Each row is a point. The points of each table are mixes of a few directions, plus a little noise. How many directions does each table use, and how many do they share? Where both have some left over, give the other angles between the two spaces (their principal angles), to ten degrees, smallest first.

First (5 x 2)
[[-12  40]
 [-11  35]
 [ -1   2]
 [ 20 -64]
 [  4 -14]]
Second (5 x 2)
[[ -5  17]
 [ 13 -41]
 [  9 -29]
 [  4 -11]
 [-20  64]]
Directions: first 1, second 1, shared 1

First (7 x 3)
[[-21   1  49]
 [  0  18 -22]
 [  9 -23   8]
 [ 11 -40  21]
 [-15   3  34]
 [  8  48 -75]
 [  9  -8 -14]]
Second (7 x 3)
[[-16  23  12]
 [ 41 -59 -27]
 [-28  40  19]
 [  1  -3  -1]
 [ 33 -46 -21]
 [  1  -1   0]
 [-30  44  20]]
Directions: first 2, second 1, shared 1

First (7 x 4)
[[-18 -37  15  -7]
 [-23 -73   6 -10]
 [ 32  27 -45  11]
 [ 30  39 -36  11]
 [  0  -6  -4   0]
 [ -3  59  35   0]
 [-18  -8  29  -7]]
Second (6 x 4)
[[  7  10  58 -29]
 [  0  25 -40  -2]
 [-42 -20  -6  13]
 [ -7  12 -34   4]
 [ 55 -21 -29  32]
 [-13  -4  50 -18]]
Directions: first 2, second 3, shared 1; angles 40

First (8 x 6)
[[  7   1   8   2  17  -1]
 [  0  28 -39   0   3  67]
 [ -9 -41  12 -31  13 -27]
 [ -2  25   4  36 -51 -22]
 [ 10 -20  41   2  23 -51]
 [ 19 -17  45   2  48 -42]
 [ -1  15 -26  -3   1  43]
 [-24   8 -45  -8 -55  34]]
Second (7 x 6)
[[ 23  -5  16   2  -7  75]
 [ -6  66 -13   1  -4 -52]
 [ 59  24 -47 -23  30  22]
 [-24  -5   0   3   2 -45]
 [-38 -13  14  10  -8 -43]
 [ -7 -27  14   4  -4  13]
 [ -9 -40  19   4  -6  30]]
Directions: first 3, second 3, shared 0; angles 30, 40, 80

First (10 x 9)
[[ 18   8  21  -3   6 -40   1   7  17]
 [ 23  10  28  -4   8 -50   1   8  23]
 [ 27  12  33  -5  10 -59   2  10  27]
 [ -6  -2  -7   1  -2  13   0  -3  -6]
 [-21  -9 -25   4  -7  45  -1  -7 -20]
 [-37 -16 -43   6 -13  79  -2 -13 -35]
 [  7   3   7  -1   2 -14   0   3   7]
 [ 21   9  26  -4   7 -47   1   7  22]
 [ 10   5  13  -2   3 -21   1   3  10]
 [-43 -19 -52   9 -15  95  -3 -15 -43]]
Second (10 x 9)
[[ -9  16   0  55 -10   4  25  -2   3]
 [-40 -11   0 -27 -26 -14  62   4  23]
 [-11 -19  -1 -60  -4 -11   9   4   9]
 [ -3   6  28   2  12   8 -32  -8  -4]
 [ 21  16 -19  61   1   8   0   1 -11]
 [ 21 -23 -20 -65   9  -8 -20   8  -4]
 [-27  15  56  16   8  11 -28 -15   3]
 [ 10 -20 -48 -33 -15 -15  42  15   6]
 [  7  10  33   9  21  12 -54 -10 -11]
 [ 31   9 -29  42   4   5  -6   4 -13]]
Directions: first 1, second 3, shared 0; angles 80

First (11 x 11)
[[ -7  34  10  28  25  -7  -9 -44   5 -49  16]
 [ 31 -26 -11   5  38   0  -4  11   7   1  16]
 [ -7 -33 -26  62   4 -22 -45  21   8 -12 -17]
 [-35 -10 -13  25 -54 -27 -36  27 -18  -7 -36]
 [ 35  17   3 -31  53   6  43   7   5  63  -6]
 [ 16 -31 -12 -10   5   4   2  30   1  31  -3]
 [-34  33  22 -15 -55  -9 -18 -34 -30 -80  20]
 [ 24   2  20 -39  18  44  37 -34  20  -7  46]
 [  9  44  18 -14  31 -13   8 -31 -15 -31  17]
 [ -6 -62 -21  10 -37  27   1  42  26  55 -22]
 [-23  29   9 -20 -32  -4  19   7 -12  39 -35]]
Second (10 x 11)
[[ 13   7   0  40  43   7   7  -5 -46 -36  -8]
 [ -5   4  27  36  29 -15  -2 -11 -15 -15 -20]
 [  5  -3 -41 -66 -67  15  -6   2  15  35  21]
 [ -6  24  47 -13 -79 -20 -62  -8  29  11 -44]
 [-29 -39 -21 -35  25 -15  51   1  52  56  41]
 [ -3 -19 -47 -39  -4   7  30 -12 -13  31  30]
 [-26 -22  24  24  57 -25  32  -1  31  15   8]
 [ 13   9  -5  -7 -18  16 -12  18  11 -12   3]
 [ 21  25  23  37   3  14 -29  17 -15 -49 -22]
 [ 21  15  -7  24  13  17  -9  -2 -47 -36 -10]]
Directions: first 5, second 4, shared 0; angles 40, 40, 60, 70

First (10 x 12)
[[ 27 -24   7  19  59 -49  -5 -21  47  55 -18 -58]
 [-25  14  16  -6 -34 -43 -18  38 -18 -50  39  16]
 [  3   3  -7  -1  -3  38  12 -11 -19   2  -8   9]
 [ 14  -2   3  10  19  16  14 -16 -26  16  -2 -21]
 [  7 -12   5  23  24 -20   3 -18   9  20   1 -31]
 [ -1 -10   1  34   9  18  18 -34 -17   9   6 -19]
 [-31  17 -24 -58 -67   5 -35  49  80 -44 -22  95]
 [ -7  10   1  -9 -17  11   1  12 -26 -20  11  15]
 [  2  -8   4  22  11  -3   7 -18  -4   9   4 -19]
 [ 13  13  -5 -31  -2  27   4  18 -26  -1 -11  14]]
Second (10 x 12)
[[ -7 -27  30 -15   3  36 -19   6 -18  20 -26   3]
 [  9  -6 -60 -48 -26  43 -23  -9 -63 -24  16 -25]
 [-25  18 -21  12 -35 -25  19  38 -24   3   7 -17]
 [ 12  26   7  41  50 -80  35  -6  80 -16  -5   8]
 [  9  -4  -2 -12 -15  35 -14 -22 -13   0  22  12]
 [ -6 -11   9 -10 -15  27 -11   4 -23  11  -3   1]
 [  2  12  49  48  48 -61  27  -3  83   9 -17  23]
 [ 16  -3 -13 -14  12  11  -9 -20   1 -13   5   0]
 [ -3  16 -19   3 -39   9   4  -3 -20  -2  38   5]
 [ -8 -19  20  -6  17   5  -7  15  -5  12 -35  -7]]
Directions: first 4, second 4, shared 0; angles 40, 50, 60, 90

First (8 x 14)
[[ 34   5  36 -60  -8  31  55 -60 -28  -5  23 -43  10 -36]
 [ 29  15  38 -67 -14  35  47 -55 -11  -4  17 -51  32 -34]
 [ 33 -11 -32  72  17 -28   3  38 -16  -7   0  36 -51  30]
 [-70 -11   9  -6   8  -2 -40  11  26   1 -11   6  25   4]
 [  9 -20   7  33  25  -7  22   2 -20 -17  13   9 -30  13]
 [-25 -14 -14  11   8 -11 -22  13  -1   6  -4  23 -19   0]
 [-25  -1 -44  16 -11 -24 -54  34  11  24 -22  38 -20   3]
 [ 13  36  -1   0 -23   4 -12  17  42   1 -17 -19  54  17]]
Second (9 x 14)
[[ 29  44 -15 -16 -37   3 -14  12  35  13 -19 -18  48   5]
 [-52 -60  41  13  55   6  27 -27 -40 -27  30  10 -44  -6]
 [ 11   0 -18   9  -4  -9  -7   9  -6   8  -4  13 -18  -1]
 [-53 -36  62 -10  42  21  31 -34 -11 -33  26 -21  10  -3]
 [ 49  39 -53   3 -42 -16 -27  30  17  30 -26  13   3   3]
 [-44 -56  30  15  49   2  22 -21 -40 -21  27  14 -49  -6]
 [-16 -16  16   1  16   4   9  -9  -9  -9   9  -1  -7  -1]
 [ 32  55 -11 -24 -44   8 -14  11  46  12 -23 -28  67   6]
 [ 44  30 -52   9 -35 -18 -26  29   9  28 -22  18  -9   2]]
Directions: first 4, second 2, shared 2

First (10 x 18)
[[ -3  21 -44 -25  -2  15   1   6  54  30   1   4 -37 -11 -56 -23  42  63]
 [  8  30 -50 -56 -60 -42  -8  19 -62  -7 -21   5 -11  -3  24  10 -22  31]
 [ 56   3 -20 -45 -18  48  15  61  80  21  48  23 -26  25 -43 -14  13 -48]
 [-28 -21  64  48  42  35  10 -36  46 -14   1   3  22  -7  16 -12  -3 -42]
 [-12 -23  36  46  40  11   0 -21  11   2   5  -9  15   2  -5   2   9 -11]
 [ 30 -34  24  40  39  25  -8  26  19 -25  40  -5  21  14 -21  10   7 -76]
 [-32   3 -13  27  20 -15 -18 -25 -18 -29 -18 -13   7 -30  -9  -2  17  31]
 [ -8  20  -5 -36 -41 -19   7  -5 -31  -2 -22  10  -1  -1  40   2 -29   8]
 [ -6 -16  22  34  22 -19   0 -22 -37  23  -9 -18   9  10   9  15  -1  25]
 [ -6  18 -13 -31 -43 -38   0  -4 -61   1 -26   2   1   1  43  11 -31  22]]
Second (8 x 18)
[[-58  16  -5   8   9   7  -3 -40  43 -18 -38  -6  -1 -44 -11 -44  11  32]
 [-13   5 -24 -22 -24  -1  -7  15  24 -27 -21 -14   9 -26  -8 -50 -19 -35]
 [-42  -3   7  30  19 -19  -1 -47 -12  27 -37 -27   2 -16  -5 -21   8  62]
 [ 46 -15 -26 -33 -40 -16  -5  61 -22  -7   8 -20  17  18  -3 -24 -43 -78]
 [-10  -3   8  -2  -3  18   6   0  43  -6  -6  -3   4  -8  -3 -34 -10 -32]
 [-28  34  -4   8  26  14  -6 -37   4 -30  15  49 -26 -21   7  62  55  76]
 [ 56 -15  21   2   6   2   8  29 -37  23  45  19  -5  50  13  64   0 -18]
 [ 49 -21  22  10   8  -8   9  21 -42  37  33   2   1  49  11  50  -6  -9]]
Directions: first 5, second 4, shared 3; angles 80

First (9 x 20)
[[  3  -8   8  17  -5 -33  47  25  -7  21  15  -3 -14 -14 -17 -19 -10  -1
  -10  44]
 [ -4   2 -15 -14  10 -30  -8  -9   0   8   4 -16  -1 -17  -4  21  18   9
  -18  11]
 [ -2  -4 -24 -13  12 -85  24   3  -8  32  22 -33 -13 -46 -22  24  25  14
  -41  57]
 [  5   0  31  22 -20  95 -15   3   7 -34 -20  39  12  49  22 -35 -34 -17
   51 -56]
 [  6  -6  11  15 -26  33   3   7  -4 -15   8  16   4   6   9 -14 -15  -7
   39 -10]
 [ -4  11  22  -2  42  45 -19  -6  19  -6 -50  15   0  56   4 -23 -12  -7
  -34 -49]
 [  1  -1  -4  -1 -18  13 -13  -6  -4 -12  10   3   7  -6   9   7   2   0
   25  -8]
 [ -2  -2 -37 -20 -18 -67  -4 -12 -15  13  40 -30   2 -62  -6  47  34  15
    3  44]
 [ -2   7  11  -3  23  28 -14  -5  11  -6 -28   7   1  31   3 -10  -6  -4
  -17 -30]]
Second (10 x 20)
[[  0 -21 -23 -21  70 -16 -23  20 -33  31  -6  46   6 -46 -11  44   7   6
  -18   3]
 [-12   0 -10  10  14   0  -1  -8   9  -6 -17  14   5  -9   4  31  -3  -7
   -7  -2]
 [-34   9 -19  35  23   8   3 -32  32 -21 -50  27  13 -19  10  78  -9 -17
  -14  -6]
 [ 13  -4  10 -15 -12  -3   0  13 -12   9  23 -13  -6   9  -5 -38   5   8
    8   2]
 [-27  15  -3  40 -19  16  17 -39  44 -34 -38  -2   8   7  14  40 -11 -18
    0  -8]
 [-34  12 -15  42   5  13   9 -39  41 -30 -50  17  11  -8  13  70 -12 -20
   -8  -8]
 [ 43 -15  19 -50  -5 -15 -11  46 -50  36  59 -20 -12  10 -15 -83  13  26
   10  10]
 [ 30 -11  14 -34  -7 -11  -8  32 -32  24  42 -17 -10   8 -12 -58   9  16
    8   7]
 [ 15  11  25   0 -59   9  16  -1  11 -14  25 -43 -10  40   3 -61  -1   2
   19   2]
 [ 10  -1   7  -9  -7  -1  -1   6  -7   5  12  -9  -4   6  -2 -19   3   4
    4   2]]
Directions: first 3, second 2, shared 0; angles 60, 70

First (9 x 24)
[[ 28   7 -33  -3 -13 -20  15 -22  -6 -28  11  -4  15  -9 -15  -7  37 -29
  -13  11  11  19  32   0]
 [ -2 -16 -13  -1   8  -7   2 -37  45 -29   2 -10 -11 -21 -10   4  20  -8
   -9   9  16  -9   2 -12]
 [ 17  13   7   7 -22  -6  -5  17 -56  21  10   9  19  34  -7  16  -9 -35
   23  -5  -7  21   3  11]
 [-15  21  28  -4   3  24  -5  67 -47  51 -15  15   2  19  29 -18 -41  50
    3 -17 -31   1 -11  15]
 [-48 -31  37   9  29  19 -25 -17  69   7 -15  -5 -36  -6   9  25 -35  24
   17  -5   9 -45 -52 -18]
 [-51 -29  40   5  28  21 -27  -8  64  14 -16  -3 -33  -4  14  20 -38  30
   16  -8   4 -44 -52 -17]
 [ 26  27 -39 -22  -2  -5  32  24 -25 -16  -5   1  16 -29  11 -54  32  39
  -45   5 -12  22  48  13]
 [ 35   1  -8  17 -35 -27  -3 -26 -49  -6  26   2  27  37 -29  39  17 -90
   32   6  11  28  12   5]
 [  8   6 -18  -9   4  -2  14   2   7 -14  -3  -1   1 -19   3 -23  19  19
  -22   5   0   3  19   2]]
Second (9 x 24)
[[-32   7 -43  36  -4   6 -11 -60  71 -45   6 -23   4 -47 -44  39  10 -26
  -15 -34  24 -27  39 -14]
 [-21  -6  -7   6   5   4  -2 -15  29 -13   7  -2  -6 -20  -7   7  10  -3
   -3  -3  12 -16   1 -19]
 [-52 -14   1  33   7   8  -8 -44  56   5  30   7  -9 -20 -20  25   4 -14
  -10  -6  18 -37  -7 -14]
 [ 39  -5  14 -25  11  -8   5  14  -9   6 -30  -9  -6  18  23 -24 -17  32
   -5  16 -16  21 -15  29]
 [ 72  41 -21  -2 -21  -8  -4  19 -45  -6 -52 -31  29  25  -2   1 -46  12
   -6 -32 -30  50  42  71]
 [ -2 -26  -9  -6   7 -14  10 -39  37 -26  20   1 -11 -16 -10  -2  42 -25
   -4  27  25  -7  -7 -26]
 [-14 -12  25   7   1  -3   3   3 -17  36  30  22  -1  23   6   0   4 -13
    7  19  -2  -5 -24  -2]
 [ 25  25  11 -24 -17   4   6  74 -95  23  -9  15  16  30  23 -20  -7   5
   24  -2 -22  31   1   1]
 [-17  -9  28 -26  13  13   3  50 -24  20  -4  20 -15   3  31 -26   1  32
   14  14  -7  -9 -32 -25]]
Directions: first 3, second 5, shared 2; angles 50

First (8 x 32)
[[-21  23 -26 -15  77   8 -10  57  80 -18   9  95  -8 -48   0 -26  10 -51
   11 -44 -19   1 -65   6  70 -21  34 -36  21  15  48  60]
 [ 18 -26  11 -17 -20  13  -6 -25 -23  23 -16 -17  12  16 -21   9  15 -10
    7  24  13 -10  31  -3 -12  14  -7  14 -33   3  11 -16]
 [ -6  -2 -15 -34   6  25  16  20 -12 -44  -5 -35  -4  40  42 -25  34 -23
  -13  17  21   5 -11  18   5 -13 -45  38  22  -6 -25 -16]
 [ 10  -4   6 -42   0  14  16 -11 -45  -1  -7 -62  15  38   9 -11  22 -11
   -6  41  35   7  10  -1 -15   8 -34  36  -8 -19 -25 -46]
 [ -5   8  -6  -9  26   0  -2  15  20   2   3  26   0 -16  -7  -6   1 -18
    5  -9  -3   1 -20  -1  19  -3  15 -14   1   3  15  15]
 [-13  34   7  41  -5 -41   8  -5  -8   5  24 -10  -6 -23   8  13 -50  56
  -10 -17 -18  21  -9 -11 -21   1  22 -21  29 -16 -31  -5]
 [ -5   2  12  88 -57 -40 -10 -29   2   8  11  13 -21 -25  -3  38 -57  77
   -3 -34 -40  -1  28  -5 -35   2  26 -31  13  10 -12  21]
 [ 22 -38   8 -17 -27  22 -13 -26 -15  24 -23  -7  11  19 -27  13  23 -18
   12  23  11 -19  37   0 -10  12 -10  13 -42  12  23  -7]]
Second (9 x 32)
[[-22 -28   4 -44  27  36 -12 -11  40  28  -5  26  24   4  27 -15  -5 -47
    1  30  39  21 -11  14  66 -23 -40  21 -74  12  27  23]
 [  8  15 -19  44 -17 -20  -4  25  13 -34 -20  13 -48 -12  -2  24   7  23
   11 -65 -52 -53  -6  15  -3   2  27 -39  79  26   1  14]
 [  8 -24   7  15 -43   0 -11 -34 -13  27 -39 -32 -21  16   9  36 -15  24
   13 -18 -10 -48  27  16  16   6 -17 -10   1  22  -5 -10]
 [-12  26   1 -48  51   2  11   2  -1  14  25   8  25 -23 -20   2  11 -37
  -16  47  17  32  20  13 -16 -18   0  12 -35  -1  18 -26]
 [ 18  22   6  13  -1 -14  20  26 -38 -39  37 -21  19  20  -8 -55   7  28
  -10  15  15  52 -43 -56 -47  31  24  19  35 -59 -43  -7]
 [ 20  29  -8 -54  69  -4   6  33 -13   8  -2   2  11 -17 -50 -16  38 -45
   13   4  -2 -12 -31 -13   6  19  38 -18  20 -16  22 -23]
 [ -2 -33  17  31 -46   1 -15 -44   7  30   5  23  13  -7 -13  26 -20  19
   -2  22   2  12  57   4 -25  -5  -6   6 -64  18  21  18]
 [  2 -26  11  47 -67  -3  -3 -28 -12  -2 -15 -29 -17  28  29  12 -29  49
    2 -18  -5 -14  13  -1  -5   8 -21   5   6   3 -30   5]
 [-16  26 -18  -2  25  -2   8  31  21 -35  10  12 -13  -8  26 -13   7 -10
  -10 -16  -6   6 -26  14  12 -16  -5  -2  36   4  -8   7]]
Directions: first 4, second 6, shared 3; angles 60
